Each row is a point. Each copy is the shape, with its points in the same order, stretched, turned, moved and blurred by noise. Is it also mirrored, or only turned?

Shape, 8 rows:
[[-53  19 -12]
 [ 10   6 -16]
 [ 32 -59   5]
 [-42  -7 -52]
 [-81 -23 -26]
 [ 34 -19  22]
 [  2   0  64]
 [-32   4  -7]]
Copy 1 (8 x 3):
[[-60 -20 -34]
 [-14 -17  -5]
 [ -2 -60  46]
 [-40 -54 -53]
 [-79 -68 -34]
 [ -8 -23  38]
 [-49   8  52]
 [-45 -26 -18]]
Copy 1 is: only turned
Copy 2, 8 rows:
[[-34  47  -1]
 [ -4 -11  -8]
 [-34 -73  -5]
 [-42  29 -55]
 [-75  37 -36]
 [ -6 -47  29]
 [-16 -10  72]
 [-26  22  -5]]
Copy 2 is: only turned

Shape:
[[ -10   28    2   -2]
 [   1   43   -5  -28]
 [ -76   -6   -1   17]
 [ -12   -6   29  -28]
 [  26  -31   20   -3]
 [  -1  -11   -6   -5]
 [ -32 -102   -2  -42]
 [ -20    2   -2   -5]]
Copy 1:
[[ -20   21  -10  -10]
 [ -29   21  -29  -45]
 [ -76  -33   42   24]
 [   5  -22    9  -35]
 [  41  -15   -3    9]
 [  -6  -13  -16    8]
 [  12 -121    7    4]
 [ -28  -11    3    4]]
Copy 1 is: only turned
Copy 2 (8 x 4):
[[-18  13   2 -21]
 [-14  49  -8 -16]
 [-73 -36  10  12]
 [  3  18   8  30]
 [ 43  -2 -14  12]
 [ -6   1 -19   6]
 [  8 -27 -39  93]
 [-19   3  -6   4]]
Copy 2 is: mirrored

Shape, 12 rows:
[[ -3  -1 -19  26  61 -10  -5 -17]
 [-28   8 -26  55   3 -69 -48 -40]
 [-13 -55 -35   5  -4  42  -9  14]
 [-34 -22   6 -25  14  34 -27  68]
 [ 81 -15   0  -9  33 -50  47  64]
 [-32 -18 -51 -92  -7  63 -46  50]
 [ 75  33  17   2  17   8  17  29]
 [-29  62 -32  59 -24 -14  17 -27]
 [ 32  33  36  -7 -25  22  23 -14]
 [-27 -29 -40 -15  29  22 -12  45]
 [-13 -12 -13  12  41 -36 -18 -32]
 [ 30  43 -14  71  -9  -1 -18 -18]]
Copy 1:
[[ -5  11  14  26  39 -41  18  18]
 [ -4  41 -15  32 -34 -82 -49  33]
 [-38 -68  12 -15  -8  25 -28  21]
 [-45 -51  69 -25 -11   8   9  63]
 [ 86 -67  -2 -34  26 -45  61  48]
 [-78 -56  74 -98  25  49 -17  50]
 [ 82  -7  35 -11   8  23  34  28]
 [  8  55 -35  12 -61  -7 -13  26]
 [ 43  18  47 -13 -47  32  14 -18]
 [-38 -54  15 -19  18   9   7  62]
 [-18   9   5   9  14 -59  -7  24]
 [ 45  35  -3  39 -21  -1 -35  25]]
Copy 1 is: only turned
Copy 2, 12 rows:
[[ -9  18 -72  63   4 -18 -19  -8]
 [-33  26 -22  82 -35 -65 -69 -27]
 [  6 -57 -32  29 -16  35 -25   3]
 [-11 -22 -39 -12  14  45 -48  53]
 [ 77  -4 -30  21  50 -51  15  70]
 [ 32 -47 -61 -49  25  85 -82  -1]
 [ 71  46 -18  30  16   3  -2  43]
 [-30  42  37  82  16 -19 -28 -45]
 [ 44  37  18  -1 -17  16  12   3]
 [-10 -41 -57  21  30  28 -38  15]
 [-12  16 -66  41 -11 -43 -31 -10]
 [ 22  41  11  95 -19 -11 -39 -12]]
Copy 2 is: mirrored

Shape:
[[  22   -6  -24   -9    5   26  -70   10   54  -11   16]
 [   4    3   -2   59   -5   39  -59   -7   38    3  -17]
 [  28   32  -15    2  -62  -23    2   -5  -20  -68   -9]
 [ -33   19  -62    8   60   20    4   -2    2   18  -46]
 [   8   37    7   13    1   36   63   65    0  -36  -76]
 [  24    4  -10   10    4   51   37  -23  -89    0  -14]
 [   4   24  -14    3  -28   -7 -105   10   13   19    5]
 [ -89   48   56  -49   26    0   -8   -5   33   37  -31]
 [ -18  -46   -2   44   45   -9  -89   41   39   -6   50]
 [  -4  -38  -15   13   13  -38   17  -43   70   37   56]
 [  54   18   31    9   27   15  -20   36  -63   30  -60]
 [ -45  -30    4  -20   35   26    9  -37   51  -61    2]
 [ -20  -22   15  -13  -19   17  -53    0  -64   42  -43]
 [ -12    1   -4  -23  -41    7  -14   18    7  -11  -22]
 [   5   -9   17   -2  -39   -1  -29   20  -13  -37   77]
 [  32  -18  -24   20  -13  -14  -47  -26  -59  -22    6]]
Copy 1:
[[ -13  -42  -57   30   26   40  -76   42   24   11   19]
 [  -2  -64  -17   38   25   55  -18   64   11   43   22]
 [  20    0   19   65  -20   -4    3    2  -18  -62  -37]
 [ -54  -20  -35  -39   59   48   48   40  -57   10   10]
 [  15  -18    8  -39   17   78   71   20    9  -50  -40]
 [  48   32   29  -19   38   13   33   12  -79  -23   51]
 [ -22  -25  -19   30   -9   28  -90   91  -23    9    2]
 [ -87  -36   51 -114  -17   65  -35   29  -18   13  -18]
 [ -53  -11  -36   23   74   28  -69   79   80   28   44]
 [ -58    6  -38   14  -20  -43    7    5   55   54   28]
 [  46   23   23  -61   47   34   -9   86  -42    4   -4]
 [ -55  -36   -5   15   54   40   -6  -50   19    9   15]
 [ -11   45   40  -21   18   65  -40   56  -73   15   15]
 [ -20   13    0   11  -12   60  -24   15  -11  -25  -18]
 [  -6   17   12   32    1   -9  -66   20   35  -48   43]
 [  16   29   12   59   37  -14  -25   38  -53   -5   28]]
Copy 1 is: mirrored
Copy 2 (16 x 11):
[[  1  60 -53 -50 -42 -18 -23  -7  42   9 -10]
 [-42  56 -28   6 -37  -2 -28 -27  27  24 -49]
 [-17   7   1   8 -52 -89  65 -15  -6  -7  -8]
 [-43  38 -23  -6  50   1  -7  45 -51  30 -24]
 [-20 -21  33  15  74 -54  38  27  27 -11 -76]
 [ 11   5  -8  44   3  25  79   7 -65 -47 -28]
 [  1  53   5 -33 -93 -26 -38   1   5  46 -21]
 [-66  -9  87 -78  24   5 -31 -17  -7  22  20]
 [ 21  44 -42  21 -47  18 -89  12  56  19  48]
 [-22 -14 -86 -30  -2   6  -8 -72   5  62  73]
 [ 56  39  38  25  12  -2 -10  -2 -41  -5 -68]
 [-73  13 -55 -42  30 -19  -6 -20  11 -58  52]
 [  9 -16  18   0 -59  11 -26  -1 -64 -14 -45]
 [-16 -15   1 -45 -34 -44   5   3   7   1 -28]
 [ 18   6 -20  10 -74 -17  28 -10  43 -18  55]
 [ 26  39 -41  36 -74 -32  16 -11 -53 -10   0]]
Copy 2 is: only turned
Copy 3 (16 x 11):
[[  50  -34   14  -23  -13   40   -9  -61   22  -58  -23]
 [  50  -47   26   44    5   86  -13  -50    1  -53   -1]
 [  29    1  -37   20  -98   33   33    6  -29    2  -21]
 [ -34   40  -19   30   38   63  -29  -45   -7  -36  -54]
 [   2   -3   12   72   -2   41   49   55  -35    5  -78]
 [  -7   11  -44   19   32   41   76  -15  -50   16    2]
 [  13  -22   57   -4  -37   50  -29  -76    0  -22   20]
 [ -36  -19   28  -29   42   60  -92   39  -45  -40  -20]
 [  25  -46   36   19    6   26  -21  -39   51 -106   42]
 [   6  -55  -69  -33   27   27  -58  -17   65  -23   22]
 [  22   21   58   48   54    0   30  -23  -47   34   15]
 [  40  -38  -77  -19    6   46  -25    4  -13 -110  -46]
 [ -25  -33   35   21   15    7    2  -72  -68   -9   28]
 [  -7  -45    2    3  -43   22    7  -17  -24  -14  -26]
 [  18  -48   -7  -27  -52   18   53   16   13  -40   39]
 [  26   10  -22   24  -35   16   24  -67  -22  -19   35]]
Copy 3 is: mirrored
